Each row is a point. Each copy is the shape, with its points in the same order, stretched, turned, moved and blurred by noise. Say if it was mirrored as well.

Shape:
[[-29 -35]
 [  7 -30]
 [ 19  17]
 [-19 -50]
 [ 28  19]]
Copy 1 (5 x 2):
[[  4 -43]
 [ 23 -14]
 [  5  25]
 [ 22 -47]
 [ 11  29]]
Copy 1 is: only turned
Copy 2:
[[-14  49]
 [ 24  34]
 [ 17 -25]
 [  2  65]
 [ 24 -27]]
Copy 2 is: mirrored

Shape, 7 rows:
[[-30  11  -9]
 [-11  14  11]
 [-19 -31  -2]
 [-24  22 -33]
 [ -9  57  10]
 [ 39  -9 -31]
 [-23  16  62]]
Copy 1 (7 x 3):
[[-10  36   8]
 [ -3  21  36]
 [-28  -3  -5]
 [  5  48  -9]
 [ 21  49  44]
 [ 32 -20 -16]
 [-21  15  82]]
Copy 1 is: only turned
Copy 2:
[[-26   5  12]
 [ -3   5  25]
 [ -6 -33  -5]
 [-32  27  -3]
 [ -8  44  47]
 [ 35  18 -31]
 [  5 -14  76]]
Copy 2 is: only turned
Copy 3, 7 rows:
[[-29  20 -20]
 [-14  23   5]
 [-17 -34 -11]
 [-17  35 -40]
 [-14  66   0]
 [ 42   5 -35]
 [-38  23  56]]
Copy 3 is: only turned
Copy 4 (7 x 3):
[[-28  15   7]
 [  0  -4  20]
 [-21 -23 -13]
 [-29  41  -7]
 [  5  40  40]
 [ 35  12 -43]
 [  3 -32  61]]
Copy 4 is: only turned

Shape, 10 rows:
[[ -6 -13 -38 -10]
 [ 22  35 -12   7]
 [ 27 -24 -47  10]
 [-22 -24   6 -30]
 [ -2   1  58  35]
 [ 21  -2  27  34]
 [-30 -50 -55  10]
 [ -2   3  20  37]
 [  1  13  -8 -26]
 [-16  -3  21 -54]]
Copy 1 (10 x 4):
[[ -4   2 -16 -34]
 [ 22 -22 -42  33]
 [-11 -41   4 -28]
 [  3  40  15 -25]
 [  0  -5  30  66]
 [  7 -32  18  50]
 [-60  -5  13 -64]
 [ -6 -17   9  44]
 [ 28  25 -32   2]
 [ 30  59  -9 -15]]
Copy 1 is: only turned
Copy 2 (10 x 4):
[[-20   2 -40 -18]
 [-13  39  -2 -30]
 [ 15  10 -66 -16]
 [-22 -38   0 -19]
 [ 19  -6  30  21]
 [ 24  10  -1   7]
 [-20 -15 -83  14]
 [  6  11   1  22]
 [-28   1   9 -40]
 [-31 -37  38 -47]]
Copy 2 is: only turned
Copy 3:
[[ 47   2   0  31]
 [ 12  31 -54  14]
 [ 49 -25 -20  57]
 [ 25  -5  33 -21]
 [-56   2   5 -15]
 [-29  -9 -21  11]
 [ 52  -8  47  70]
 [-31  13  -1  17]
 [ 30  19 -18 -12]
 [ 25   7  16 -55]]
Copy 3 is: mirrored
